Each row is a point. The points of each table are mixes of a few directions, plus a little noise. How many directions does each table use, and how many do they share? Where both have some left over, give the other angles between the two spaces (their principal angles), to ten degrees, smallest first.
(in the rows, 128 means zero)

First, 4 rows:
[[180 102 135]
 [167 109 140]
 [ 75 155 144]
 [ 90 146  94]]
Second, 5 rows:
[[107 139 117]
 [ 82 150 104]
 [187  99 157]
 [178 103 153]
 [ 88 148 108]]
Directions: first 2, second 1, shared 1

First (9 x 8):
[[115 172 119 126 156 197  89 141]
 [ 88 141 120 118 152 132 136 133]
 [173 129 106 175  96 158 141  84]
 [180 110 152 163 158 126 131 134]
 [135 162 157 139 148 160 126 138]
 [117 121 118 114 152 137 104 142]
 [169  88 145 109  48  62 131 122]
 [ 82 106 140 108  78  40 200 106]
 [ 97 119 102  96 164 136  91 158]]
Second (9 x 8):
[[126 105 117 132 112 140 198 153]
 [174 113  70 182 103 194 167 100]
 [ 97 122 156 102 140  69 126 134]
 [132 154 148  88 136 167  64 179]
 [107 129 150 107 143  82  97 125]
 [156 128  95 166 125 141 106  74]
 [114 194 176 111 145 159  81 146]
 [117  80 112 137 127  55 163  95]
 [129 128 128 126 122 146 150 148]]
Directions: first 5, second 4, shared 3; angles 90

First:
[[138 115  92 125 123  92 109 147 160 114 109]
 [180 114 133 124 154  90 154 113  98 123  99]
 [136 114 129 134 123 108 110 129 128 129 117]
 [162  91 118 139  96  90 114 139 145 126  77]
 [ 48 176 131 115 170 163  81 123 120 130 216]
 [ 75 174 131 118 136 198 154 130 137 134 183]
 [148  99 156 152  69 145 138 127 127 145  90]
 [136 123 114 126 129 110 122 134 138 123 120]
 [134 148 145 121 152 154 169 112 102 131 143]]
Second, 8 rows:
[[145 109 141 142 139 143 176 112 120 124 111]
 [123 129 128 119 135 124 130  85 156 124 114]
 [113 122 138 128 144 164 197 142 106 120 153]
 [123 119 127 103 117  99 154 140 133 125 111]
 [145  90 116 140 135 122 149 124 108 107 144]
 [111 118 111 120 135 149 163 128 116 107 181]
 [109 147 148 137 147  98  46 136 135 150  99]
 [156 190 114 135  72 128   7 155 148 167 114]]
Directions: first 4, second 6, shared 2; angles 50, 60

First, 11 rows:
[[ 97  70 122 127 142 127 173  85 116  77 131 177 111 106 181  94 102 152]
 [ 99 114 143 103 115 126  97 165 178 158 131 107 109 158 115 196 166 105]
 [171 197 131 138 122 130  83 171 125 165 119  87 160 136  77 149 156 111]
 [201 220 118 157 120 131 106 139  88 168 125  82 167 127  69  93 112 119]
 [ 99  91 137 122 161 128 115 158 143  61 106 177 149  94 174 167 188 146]
 [ 94  76 130 121 145 127 147 116 134  79 123 172 121 108 175 131 138 146]
 [ 90  67 126 120 139 127 165  94 129  84 131 172 107 113 178 111 112 147]
 [ 84  74 127 101  86 124 171  72 157 185 167 105  48 183 127 115  57 109]
 [117 107 123 126 120 127 155  96 123 131 139 133 106 134 138 103  94 131]
 [186 201 122 153 130 131 105 146  95 145 119 102 169 117  88 106 130 126]
 [170 191 129 140 126 130  90 165 120 155 119  95 161 130  85 141 152 116]]
Second:
[[130 135 148 131 149 142  87 150 138 154 121 101 123 142  96 165 147 103]
 [122 187  81 125  89 121 185 157 112  82 139 115 180 133 165  84 121 168]
 [ 87  56 131 124 138 105 113  34 182 129 118 189 106  85 145 128 116 191]
 [130 138 146 122 143 146  94 173 133 152 125  91 120 157  99 172 153  92]
 [ 91  81 135 129 156 130  99  53 163 145 121 141 109 113 119 129 104 175]
 [115  86 123 122 115 125 189  95 106 108 146 151  91 135 167  86  83 119]
 [203 171 144 159 146 150 130 160  49 144 132  96 124 140  90  98 108  58]
 [142 171 117 117  90 108 127 200 142 108 123 135 166 120 145 159 190 118]]
Directions: first 3, second 5, shared 2; angles 50

First, 9 rows:
[[137 110  91 113  94 119 128 142 103 175 135  91 130 147 104 123 139 173
  128 167 100 139 108 144 114 126 116 124 133  85 105  66]
 [120 110 115 158  59 193 182 119 120 154  97  23 110 103 113 124 158 153
  144 203 127 173  69 138 147  88 145 165 128  98  83  90]
 [ 97 146 167 119 161 132 117 120 110  27 111 123 106 155 132 144 102  77
   77  37 148 127  96 102 166 137 127  84 156 120 202 226]
 [154 111  95 120 101 114 126 137 100 168 145  96 125 163 113 125 135 177
  121 153 101 153  98 145 117 143 114 125 125  68 119  60]
 [126 130 134 139 111 130 146 137 148 111 113 123 126 133 149 109  93 128
  163 161 149 137  84 129 120 120 128 126 136 165 137 111]
 [145 119  94  90 147 105 109 111 133 137 129 179 155 124 155 110  89 142
  140 147  89  67 186 127  96 129 123 120 154 140 115 121]
 [177 135 147 169 161 144 144  89 174 119 138 192 139 100 193 119 112 112
  160 133 139 123 174 124 121 144 148 178  95 166 120 136]
 [ 73 134 135 100 130 116  94 160  84 147 138  93 117 130  42 166 199 115
   66  66 127 133 143 126 154 121 115  92 129  85 130 165]
 [122 157 174 144 187 100 105 135 181 114 145 233 145  96 151 132 126  75
  153  86 172 100 194 118 119 143 133 136  97 223 140 176]]
Second, 10 rows:
[[102  99 115 156  99 149 135 139 130 137 113  82 129 155  99  89 159 130
   96 117 159 178  87 155 127  99 117 147 148 108 145  91]
 [168 161 113  67 140 105  85  86  79 122 152 166 139 112 141 163  94 127
  134 126  62  73 195 102 134 164 124  98 112 121  79 199]
 [165 162 144 131 158 113 123  82 124  92 156 146  98 122 176 168 104 154
  141 111 129 118 125  82 145 174 129 142  97 115 136 139]
 [137 114  85 137  97 144  96  74  73 112 133  61 108 183 114 114 155 165
   71  84 137 192  90 125 150 124  94 159 137  47 127 117]
 [129  90 139 112 127 134 163  98 119 114 126 156 134 107 163 113 136 126
  160  96 109 151 152 100 104 109 115 127 134 107 115 176]
 [133 189 160 171 190 104 133 207 205 127 120 150  93 118 146 209  99 138
  173 198 170  65  95 126 154 156 173 130  97 204 174  50]
 [106 115 117 163 148 133 144 201 165 136  86 105 105 151 123 168 151 147
  159 165 159 139  85 142 137  84 137 139 139 136 157  64]
 [138 106 122  94 107 132 127  72  86 121 143 141 147 117 137  97 129 121
  118  89  93 143 165 113 112 130 108 121 134  96  97 191]
 [105 158 128 126 130 119 107 212 163 173 113 133 153 120  72 134 115  94
  122 196 130  66 139 182 130 125 159  97 134 202 128  90]
 [ 97  85 157 123  84 147 168 109 137 145 138 142 174  94 109  27 139  78
  105  98 131 156 148 153  86 115 125 120 148 146 121 162]]
Directions: first 6, second 5, shared 0; angles 30, 30, 40, 70, 80
